Each row of a before or after table is a point. One or more steps were done to the points. Then noise was added and the rows were shuffled. The steps act on columns, c1 being the first. What was done? A step turns or swaps two columns, mirrors them in a line or flattens them onto one, adds a multiple of one to another, or multiplies or shifts one. Angles are multiples of 10 degrees, from the lower column toward the higher: turns from -170 to 170, lines from 10 to 170 but not 90. Use the fewest steps. Two steps may share a column if one is a turn and the other turns, adds or multiplies; they go together, in the order done. Otherwise the lowest column goes first.

Before, 9 rows:
[[ 2.2  0.2 -1.0]
 [ 2.5 -2.1  6.0]
 [-1.6 -5.0 -2.2]
 [ 1.1 -1.8 -5.5]
 [ 1.8  1.8 -3.9]
 [ 4.4  1.2  7.2]
 [-2.2 -3.2  1.2]
 [ 6.9 -4.4  0.9]
 [ 8.0  2.3  2.8]]
After, 9 rows:
[[-3.6  2.2  2.8]
 [ 0.7 -8.7  3.0]
 [-7.2  3.9 -5.8]
 [ 3.2 -5.2 -0.7]
 [-1.6  1.8 -7.6]
 [-5.7 -7.5 -2.8]
 [-1.0 -3.1 -6.4]
 [-2.4 -2.8  4.6]
 [-2.5 -0.5  0.5]]
Steps: turn c1 and c3 by -160 degrees; multiply c2 by 1.6

Before, 11 rows:
[[ 5.1 -2.9 -4.8  1.4  0.6 -2.0]
 [-0.7 -3.5 -7.2  1.3 -0.1  2.2]
 [-1.3  3.6 -7.5 -0.8 -3.8  3.1]
 [ 0.1 -3.0 -4.4  1.4 -1.7 -1.1]
 [-9.9  3.1 -3.7 -5.5  0.5  2.0]
 [-5.1  6.9 -4.8  0.8  2.7  1.2]
 [-7.0  7.3 -4.2 -6.8 -0.4  4.0]
 [ 3.2 -2.9 -2.4  1.6 -2.7  2.5]
 [-8.0  3.6  0.1 -2.9 -3.2  5.7]
 [ 4.2 -0.2 -5.5 -1.2 -1.1 -4.1]
 [-0.2  2.6 -6.1  3.2 -7.4 -1.9]]
After (11 x 6):
[[  5.3  -5.3  -0.3  -1.7  -0.8  -2.2]
 [  0.5  -6.5   2.4   0.8  -7.3  -1.8]
 [  5.9  -4.8  -3.0   1.6   0.6  -0.4]
 [ -7.7  -4.4   7.2  -7.2   0.0   1.7]
 [  0.6  -4.0  -3.0   0.9  -2.0  -0.9]
 [  1.9  -2.6  -3.2   0.8  -2.5   3.8]
 [ -9.2  -0.1   3.9  -4.0  -3.2   2.4]
 [ -5.4  -4.6   7.0   1.5   2.7  -0.8]
 [-10.2  -3.3   3.2  -5.7   0.5  -1.0]
 [ -2.1  -7.3   3.6  -2.3  -3.5   2.3]
 [ -1.4  -7.2  -3.8   1.0  -0.4   1.8]]
Steps: turn c1 and c6 by 20 degrees; swap c2 and c3; add 0.3 times c5 to c4
